Rows are points. To make a cloud, some directions were put in groups of two or more. Within a group, all points are equally far from the middle, so they leave a hole (a ring in 2 directions, a hollow ball in 3). The other directions are filled evenly. Then the cloud was stretched, turned, moved and blurred a little. How many holes are there, and how many directions does each take, smallest first?
(in the rows, 128 means zero)

Cloud, 13 rows:
[[141  63]
 [ 90 105]
 [ 94  94]
 [ 87 145]
 [100 170]
 [166  80]
 [122 177]
 [138  62]
 [164  77]
 [173 103]
 [143 170]
 [106 173]
 [ 90 156]]
Holes: 1 (2)

Cloud, 21 rows:
[[124 121 111]
 [157 171 143]
 [161 133 141]
 [100 180 200]
 [203 121  76]
 [117  69 136]
 [183  99 166]
 [116 112 103]
 [129 154 150]
 [183 160  57]
 [105 105 112]
 [159 101 163]
 [131 138  80]
 [107 171 120]
 [123 148 171]
 [186 146  45]
 [193 151 112]
 [125 212 169]
 [122 158 133]
 [155 199  96]
 [185 160 136]]
Holes: 0

Cloud, 29 rows:
[[125 149 182 133]
 [167 164 183 108]
 [113 127 165 166]
 [159  88 124  65]
 [ 63 159 104 133]
 [102  67 149 140]
 [168  70 152 115]
 [137 141 121  59]
 [197  94 185 112]
 [180 133 190 123]
 [122  80 170 136]
 [112  68 134  99]
 [124 139 195 128]
 [ 64 164 111 156]
 [157 170 182 100]
 [131  67 128 102]
 [ 76  79 102 108]
 [132 156  62 153]
 [138 176 178  87]
 [133  76 165 134]
 [114 113 107  75]
 [ 87 162 158 141]
 [195 168 174 104]
 [ 72  83 158 174]
 [140  80 200  90]
 [163  85  99  89]
 [138  79  74 123]
 [195 138 180 128]
 [102 138  96  96]]
Holes: 1 (2)

Cloud, 30 rows:
[[129 137  84 119]
 [101  86 171 149]
 [101 133 138 113]
 [154  87 130 103]
 [154 100  83 105]
 [128 104 144  66]
 [127 140 117  94]
 [109  91 138 212]
 [176  90 119  93]
 [178  15 133 107]
 [145 120 104 168]
 [157 103 106 165]
 [164  78 109 121]
 [207 147 161 147]
 [ 94  98 171 161]
 [191 115 164 133]
 [164 150 143 111]
 [187  72 102  98]
 [148  92 146 101]
 [197  53 183 186]
 [156  92 171 154]
 [190 136 119 152]
 [176  86 118 101]
 [191 104 169 140]
 [153  75  81 108]
 [194 140 165 126]
 [180  41 128 112]
 [153 104 208 148]
 [113  91 185 129]
 [142  57 124 103]]
Holes: 0

Cloud, 46 rows:
[[110 153  91 156  76 174]
 [127 139 155  74  88 169]
 [159 125 138  38 125 136]
 [ 94  92 148 155 136 110]
 [158 117 122  84  86 157]
 [168 160 160 175 117 101]
 [ 75 115 152 118 165 112]
 [133 120  80 174  90 166]
 [110 166 162 155 173 138]
 [112  90 127 141 157 167]
 [124 179  74 147 166 145]
 [142  98 119 104 172 189]
 [122 148 157 194 195 157]
 [189 109  79 116 129 146]
 [156 191 136  83 130 138]
 [160 185  97 218 118 118]
 [120 125 108 157 111 193]
 [197 115  91 158 140 105]
 [192 149 112  62 125 103]
 [216 124 122 177  56 157]
 [115 136 161 129  67 178]
 [176 109  92 194 108 174]
 [ 78 151 156 204 109 149]
 [101  95 152 236 123 146]
 [213 137  91 141 147  94]
 [181 140 152 141  54 131]
 [200 178 144 158  87 128]
 [173 163 157  55 153 148]
 [218 116  92 181 115  92]
 [178 151  91  70  98 169]
 [146 121 154  36 168 122]
 [153  81 141 173 155 177]
 [107 118 130 151 178 134]
 [143  97 110 196 129 165]
 [160 178 114 217 131 120]
 [177 147 125 150 123 209]
 [130 188 111 136 178 197]
 [149 181 116 160  49 146]
 [137 176 154  58 130 130]
 [100 101 133 149 128  99]
 [114 120  91  98 171 188]
 [127 154  94 214 125 134]
 [143 175 143 128  97 100]
 [135  76 125 163  75 147]
 [122 179 179 130 152 173]
 [169 141 106  83 159  93]]
Holes: 1 (3)

Cloud, 83 rows:
[[ 96 116 100 206 167 137 191 105]
 [110 123  97 183  67 122 139 156]
 [ 95  64  72 129 110 173 170 106]
 [153  81  90  91 158  96 150  80]
 [119 122  89 234 106 110 138 112]
 [ 95  69 119 104 112 103  88 194]
 [129 170 175 197 180 138 140 111]
 [175 120 122 104 152  46 111 156]
 [197 114  87  72 170 120 141 102]
 [ 73 133  91 129 221 127 129 183]
 [171  77 160 128 128  73  97 124]
 [ 43  87 108 131 198 102  76 149]
 [149 206 108  81 150 142 134 143]
 [117  63 158 157 106 119 158 142]
 [ 54 127  87 141 171 157  98 181]
 [ 97 190 150 106 203 137  96 183]
 [107 178 190 152 163 135  93 153]
 [123 159 157 168 114 146 116 181]
 [193  90  51 119 130 113 151  96]
 [107  93 126 211 172 103  88 101]
 [188  95 107 102 105 165 122  78]
 [148  59  43 146 136 149 136  81]
 [177 107 140 114 144 135 205 105]
 [ 64 136 168 109 169 127 156 136]
 [ 80 115 147 214 179 138 127 149]
 [ 65 106 131 215 172 120 148 127]
 [137 136 121 154 200  73  79 147]
 [ 81 114 139 123 138  76 115  99]
 [170  81 150 166 128 167 184  93]
 [124 160 164 177 118 101  99  98]
 [ 82 130  88 121 124  98  78 199]
 [193 155  92  96 195 142 144 119]
 [161 135 137 166 192 147 188  85]
 [ 99 106 123 179 150 137  62  99]
 [176 123 147  48 152 115  85 160]
 [171  64  56 117 144 126 100 134]
 [189 102 174 126 109  97  87 131]
 [126  88 120 135 198 115 179 147]
 [111 145 123  58 148 126  62 142]
 [210 124 157 133 128 122 191  96]
 [101 130 155 161  87 133 177 130]
 [128 163 160  67 146  89 130 113]
 [ 75  83 103  59 191 147 139 165]
 [143 180 128 133 102 137 151  70]
 [123 126 112  46 131 154 141 180]
 [104 130 121 192 109 122  84 101]
 [166 101  87 139 106  57 173 128]
 [145 122  99  87 168 193 165  66]
 [ 67  91  46 143 171 159 106 137]
 [151 166 164 208 120 138 151 145]
 [173 104 111 144  58  91 152  88]
 [116 180 143 103 143  83 131 102]
 [158  75 149 154 169  98 110  85]
 [144 169 189 158 105 136 120 146]
 [151 161 151 166 147  83  61 157]
 [120 129 116  83 155 204 118 106]
 [138  53 126 162 159 144 116 175]
 [118  82 166 144 111 120 172 136]
 [181 152 115 126  67 123 139  89]
 [170  72 101 210 104 132 151 155]
 [ 90  41 127 189 148 119 133 115]
 [ 90 153 152  94 150 107 109 221]
 [110 130 163  85 134 129 104 205]
 [155  89  70  83 168 158 106  88]
 [224 106 138 171  83 106 112 112]
 [ 65 134 101 178 168  77 143 130]
 [110 123 158 108 134  87 118 222]
 [108 122 126 137 113  53 163 174]
 [126 127 124 121 229 157 112 173]
 [106 128  99 117  83 147 191 130]
 [ 93 107 117  83 129  49 113 180]
 [135 124 111 132 120  73 192 169]
 [ 93 119 143 150 113  49 121 181]
 [165  69  83 210 124 117 103 143]
 [112 131  98 129 105 128 143  54]
 [ 60  95  77 131 114 163 117 142]
 [181  47  99 191  94 113 138  91]
 [222 134 118 124  72 132 145  95]
 [138 184 190 108 140  94 139 139]
 [ 72  83 122 137 194 106  61 127]
 [ 91 173 124  44 186 160 117 131]
 [101 191 120  89 169 155 162  93]
 [ 70  94 141 164 131  98  78 120]]
Holes: 3 (2, 3, 3)

Cloud (105 x 9):
[[123  50 116  70 148 166 155  48 114]
 [100 173 148 174 150  50 132  96 145]
 [150 157 148 117 169 110 138 146  31]
 [135 176  96 146 192 130 105 157 184]
 [156 199 145 147 147  75 177 162 127]
 [111 113 151  83 204 173  85 119 110]
 [134 176  88 116 148 172 106  77 105]
 [164  83  69 154 148  93 134 142 170]
 [105 131  93 162  91  94 131  93  75]
 [144 225 129 115 157 127 133 169 137]
 [140 166 133 147 172 172 109 179 129]
 [133 178 100  60 166 114  81 134 169]
 [ 98 169  99 113 128 142 139 165  24]
 [137  90 143 104 211  79 121 123 113]
 [100 125 160 105 180 130 107 179  60]
 [161 190 126 141 105  66 168 185  68]
 [147  82 131 104  85 126 121 138 104]
 [152 105 113 112 190  64 103  53 187]
 [139 157 142  99 224 103 118 144 156]
 [123 211 108 183 133  70 172 136 115]
 [123 130 151 189 113 115 130 112 133]
 [141 126  36  87 121 116 190 114 119]
 [131  64 126 111 205 100 112  71 106]
 [133 150  54  85 182  69 106 122 171]
 [184 106 110 160 149  96 139  89 189]
 [ 71 105 118 106 183 114 174  56 114]
 [118  47  70  90 151 171 132  49 154]
 [108 157  88 134 118 104 160 199  70]
 [165  79  96 114 185 135 132 181 114]
 [106 129  77 114 200 144 165  47 142]
 [142 158  66 155 190 137 171 100 155]
 [123 168 121 142 173  37  67 127 152]
 [166 102  63  96 196 138 149 143  98]
 [144 134  75 173 186 101 157  64 140]
 [142 172  88 157 156  90 177  91  78]
 [102 186 127 163 124 149 109 161 109]
 [ 89 134 112  93 182 119  83  35 157]
 [142 132 130 167 166  96  52 100 181]
 [130 149 159 103 193 150  78  91  98]
 [121 212 120 129 165  74 144 153 171]
 [ 97  99 143  96 125 118 136  68 173]
 [170 141  54 128 150  63 157  78 167]
 [172 128 134 137  78 111 146 129  91]
 [123 161 160 152 198 136  88 125 151]
 [ 79 161 137 145 189  80 114 137 160]
 [136 126 135 119 129  55 156 164 150]
 [136 135  77 103 125 173 199  85 120]
 [147 163  98 138 211 127 139  85 117]
 [106 128 153 127 200  94 168  91 125]
 [ 94 109 101 109 200 100 152  65  79]
 [134 180  91 152 205  71 109  87 150]
 [132  59 118 105 145 106  72  98 175]
 [175 126 114  58 161  85  98 102  78]
 [164 182 127  56 178  87 138 159  91]
 [131 122  64  74 209  94 104 136 140]
 [ 99 162  64 134 119 148 155 149  62]
 [150  97 109  81  75 146 137 141  76]
 [181 193 124 136 145  69 160 123 100]
 [165 184  58  86  95 102 133 104 118]
 [127  78  83  45 196 164 102 108 153]
 [132 133  60 127 137 108 178 128 188]
 [155 144 162  73 169  61  97 162 147]
 [156 117 110 173 168 143  67 139 107]
 [123  89  58 134 194 138 148 131 165]
 [173 156 138  78 145 137  81 176 168]
 [143 108  95  98  85 110  91 138  72]
 [104 102 139 100 201 133 137 143 161]
 [167 135  93 112  92 106  92 192 109]
 [ 99 157  92 118 207 118 101  59 122]
 [ 99 221 108 109 165 109 116 131  84]
 [123 103 105 116 189 120 157  69  61]
 [143 111  46 109 140  84 121 162 106]
 [111 196  62 134 121 142 167 112 116]
 [118 104 109  91 101  83 145 110 168]
 [103 112 106 176 136 147 166 143 100]
 [114 160 101  63 154 133  66  80 145]
 [161  91  70 116 163 102  87  63 211]
 [152 172 140 111 178 108 115 169  38]
 [103 189  95  97 170  97 187  99  94]
 [149 166  95 144 134  78  76  70 177]
 [149  43  80  74 156 131  98  96 172]
 [139  63  55  55 155 156 105 112 138]
 [138 167 130 169 200 110  66 122 155]
 [148 119 152 128 181 177 129 113  78]
 [ 97 131 101  45 150 113 115 171  83]
 [173 161 136  75 133 144  61 125 141]
 [164 144 126  49  97 123  98 147  53]
 [132  94  75 132 102 140 161  44 140]
 [104 176  58 124 160 142 130  86 161]
 [112 146 107 133 205  51  75 121 145]
 [142 156 121  76 106 173 179 159  57]
 [143 166  99 134  70  91 145  84 119]
 [184 131 109 100 125 178 141 138 165]
 [140 118 124 133 130  93 145 211 106]
 [152 211 104  63 148 103 108 181  90]
 [155  67  91  76 175 143 136 119 192]
 [112  78  76 114 195 174 156  68 103]
 [173 168  94  69  93 137 155 101  86]
 [132 138 105 146  83 132  85 123  90]
 [111 126  79  46 173  88 162  92 147]
 [132 163 128 170 185 146  75 121 145]
 [153 174 138 163 185 124 133  88 130]
 [130 158 127 101 113  97 123 156 188]
 [125 120 159  57 142 146  98 163 145]
 [161 166 135  87 116 157 148  81 131]]
Holes: 2 (3, 6)

Cloud, 93 rows:
[[202 116 115 111 164 148 118 146 210]
 [166 160 121 128 147 168 168 145 193]
 [146 124 159 133 154 134  66 156 209]
 [ 38 188 107 119 168  94  91  80 155]
 [158 160 128  52 103  76 175 122  70]
 [218  98 145 133  62 117 129 125  98]
 [ 70 153 152  92 167 113 100 129 176]
 [119  95 129  93  81 121  97 126 133]
 [ 84 145 179 125  91 102 151 106  40]
 [100 190 108  56 148  91 155 163  90]
 [145 129 183 155 133 125  95 146 116]
 [189 113  82 116 195 117 123 147 141]
 [130  99 163 110  98 118  94  91  60]
 [122 133 187 168 138 132 119 102 154]
 [137 128 167  83 158  79  90 150 148]
 [110 171 169 157 140 133 110 165 103]
 [170 164  83  99 115 167 116  96  76]
 [189 151 122 108 141 148 172 153 126]
 [ 74 131 178 110 126 146  83 162 127]
 [146 191 141 127 184 137  72 111  72]
 [193 135 125 120 167 164 145 116 195]
 [158 133 131 103 172  66  74 153 130]
 [ 76 168 103 124 115 138 107 134 209]
 [141 198  98 156 163 184  94 131 150]
 [161 111 115 121  94  98 167 199 161]
 [139 169 149 160  88 185 136 131 145]
 [136 132  67  95 117 102 133 107 136]
 [151 166 179  67  67  77 151 173 114]
 [119 127 106  55 157 114 131 124 157]
 [130 149 172  45 114 141  94 125  80]
 [102 153 146  65 102 144 173 127 200]
 [140 100 150  80 121  93 184 184 133]
 [110 105 196  91  81 128 118  81  78]
 [133 189 128 108 184  82 109  52  75]
 [193 126  55  72 185 144  92 163 156]
 [142 145  87  99 172 153 125 135 229]
 [103 111 120 159 111 167 118 139 105]
 [ 72 142  94 116 146 141  75 131 163]
 [187 179  95 129 128 102 141 150 102]
 [121 152 144 148 194 155  57 111 152]
 [161 136 164  73 111 153 128 105  45]
 [138 101  84  88  96 105 110 120  90]
 [126 179 132  78  74 132 155  85  72]
 [170 159  42 128 139 139 148 109  60]
 [161  86 104 115 109 157  88 152  82]
 [170 181 145 104 157 113 132 145  60]
 [142 194  91  62 142  85 134 183  82]
 [156 180 123 110  89 137 146 105  47]
 [ 76 140  64 128 138 113 146  78 106]
 [136 139 147 174  92 118 135 104 144]
 [141 144  96  98 225 114  91 106 202]
 [ 87 163 170  56 131 138 116 118 143]
 [182 161  82  66 204 102 140 137 119]
 [151 134  67 121 199 105 133 136 165]
 [123  95 153  95  88  69 150 118  93]
 [125 224  82 122 185 132 125 171 141]
 [156 188 168  61 135 100 118 125 166]
 [134 109 181 150  96  90 142 133 106]
 [130 187 154  59  97 143  98  90 131]
 [ 51 181  86 134 154 153  73 122 186]
 [104 167 147 120 162 148 118  77  66]
 [213 103  80  92 161 125 156 189  81]
 [152 178 132  74  77  79 120 118  47]
 [138 147 179 102 145 119 102 193  81]
 [158 123 224 143  57 152 107 202 154]
 [113 164 195 110 164 175  87  71 164]
 [137  96 144  87  91 174 146 108 115]
 [183 199  81 137 179 130 105 153 125]
 [ 79 189 157 116  99  81 117 129 141]
 [108 196 179 128 126 136 116 176 181]
 [152 177  70 110 125 149  80  70 103]
 [177 130 172  94  86 124 188 125  54]
 [133 149  85  95 164 110 178 132 172]
 [192 207 139 137 145 118 104  83 132]
 [156 113 130  77  75 144 154  71 116]
 [138 203  95  71 151 122 120  37  54]
 [164 102 126 123 106 114 129  66 118]
 [221 111  81 116 148 109 148 148 112]
 [105 124 147 116 118 128 170 117  33]
 [130 160 109 171 173 115  97 131 104]
 [ 98 105 163 124  91 188 148  83 171]
 [129 170  38 152 156 109 161 130 123]
 [183 121  96  62 123 146 115 179 152]
 [181 113 142 132 163 114 127 110 205]
 [ 73 152 206  98  47  88 118 126 119]
 [126 208  61 115 142 130  79  49 126]
 [ 95 168 193 110 153 134  48 102 223]
 [179 117 176  75  71 178 147 176 137]
 [112 197 174  95  75  90 159  97 111]
 [165 165 147  76 183 105 116 155 105]
 [175 162  99  65 152 174  90 107 173]
 [145 145 108  86  95 156 110 209 108]
 [143 100 218 108  55 132  60  98 122]]
Holes: 2 (3, 3)

Cloud:
[[111  68 176 116  56 154 146 129 143]
 [ 97  92 189 140 143  92 171  85 153]
 [ 91  95 242 148 133 136 127 123  69]
 [ 98 184 138 170 122 117 177  80  82]
 [173 207 126 119 126 158 118 131 196]
 [146 135 104 104  88 149 197 200 126]
 [119 105 115 104  87 112  73 118 188]
 [106 154 107 104 126 105 234 140 167]
 [135 132 166 163 132  71  75 137 131]
 [ 98  95  74 185 153 148 175 126 142]
 [112 161 147 136 112 180 203 183 109]
 [101 161 131 114  93 186 182 148 194]
 [193 139  87 158 110 113 183 137 137]
 [100 156 223 145 115 177  80 147 113]
 [ 93 169 156  99  47 144 105 114 160]
 [ 61  64 197 135  97 100 152  67 112]
 [115 113 192 189 128 165 111 146 154]
 [121  87 204 182 117  99 108 155 138]
 [111  99  77 123 118  82 198 113 160]
 [115 195 207  97 130 144  98 142 163]
 [127 133 149 176 111 170  90  77 165]
 [115  57 152 152 143  91 181  79 132]
 [131 102 201 119  93 141  56 131  55]
 [121 209 172 113  79 138 186 130 136]
 [117  61 232 166 126 147 118  70  76]
 [181 128 184 119 100 176 133 104  97]
 [165 169  66 118 163 131 189 141 153]
 [118  97 119 196  83 130 178 163 168]
 [ 92 159 183 114 149 119 132  86 164]
 [164 204  61 111 101 152 131 207 161]
 [117 126 233 168 109 161 140 147 119]
 [121 150  57 173  93 122 172 130 202]
 [119 149 172 100 143 136 120  98 194]
 [ 89  88 107 171 153 141 129 171 118]
 [141  63 155 169  61 150 111 131  98]
 [157 194 166 131 146 136  44 143 141]
 [124  86  91 122  72 144 221 119 132]
 [ 90  87 213 146 113  79 144 130 139]
 [ 99 147  87 174  70 138 141 189 155]
 [104 109  53 194 129 145 177 132 152]
 [123 148  74 172 101 177 131 197 130]
 [143 168 112 180  87 110 154  91  74]
 [ 98  92 175 130 157 179 108 160 124]
 [170 167 139 130 134 150 205 131  77]
 [ 75  90 121  88  88 110 177 118 109]
 [ 87  53 196 123 126 147 142 142 128]
 [136  80 152 156 120  67 111  73 101]
 [129 156  93 106  78  91 207  97 124]
 [128 180 154 106 117 162  28 181 136]
 [158 206  87 109  82 129  97 161 193]
 [132 114 169  90  76 111 147 133 190]
 [109 107 212 159  97 112 146 157 167]
 [132 119 186 189 135 155  81 168 139]
 [137 151 150 110 171 170 120 113  69]
 [114 135 107 191  87 185 132 113  91]
 [193 172 126 121 134 152  80 152 178]
 [158 148 121 110  93 161 123 221 169]
 [135  73 178 176  80 145 189  91 130]
 [101 114 236 114 125 165 102 142  81]
 [ 95 211 122 143 110 154 190 171 170]
 [134 173  86 152 169 122 130  93 131]
 [126 116 131 153 113  80 172  56  66]
 [166 128 109 170  86 117  98 101 165]
 [128 210  51 106  85 115 146 132 139]
 [135 115 167 105 149 103 145 102 173]
 [101 110  73 129  90 160 141 130  68]
 [ 82  93 132 146 153 124 150 111 180]
 [ 92 150 167 117 112 177  98 172 193]
 [108 138 112  78 130 164 123  87 100]
 [131 127 117 162  92 178  83  84 161]
 [104 107 197 175 162 106 177  92  93]
 [135 129  31 128 118 145 126 109 111]
 [ 81 105  51 145 116 134 129  93 139]
 [176 142  44 141  99 163 127 153 154]
 [184 142 163 122 104 153 140 201 124]
 [ 94 141 134 148 140  90 186 181 128]
 [121 131 120 180 114 174 166  93  50]
 [121 128  50 163 106 179 165 154 183]
 [134 146 177 101 156 107 157 164  99]
 [146 137 188 159 178 139 100  94 116]
 [ 87 153 154 141 134 107 111  49 122]
 [120 128 182 155 178 138 139 160  83]
 [138 219 155 105 108 142  61 127 169]
 [122 158 104  80 137 141  62 144 181]
 [ 89 118  96 125 155 136 132 108 184]
 [ 94 121 224 140  72 158 147 139 120]
 [158 129 136 171 116 106 231  93  98]
 [115 204 149  93  99 172 129 149 202]
 [149 181 162  77 100 199 130 148 146]
 [160 141 109  99  86 160 196 101 108]
 [104 164 193 172  98 128  54 113 120]
 [135 139 100 106 106 161 229  95 144]
 [ 88  71 133  89 113 129 191 117 119]]
Holes: 3 (2, 3, 4)
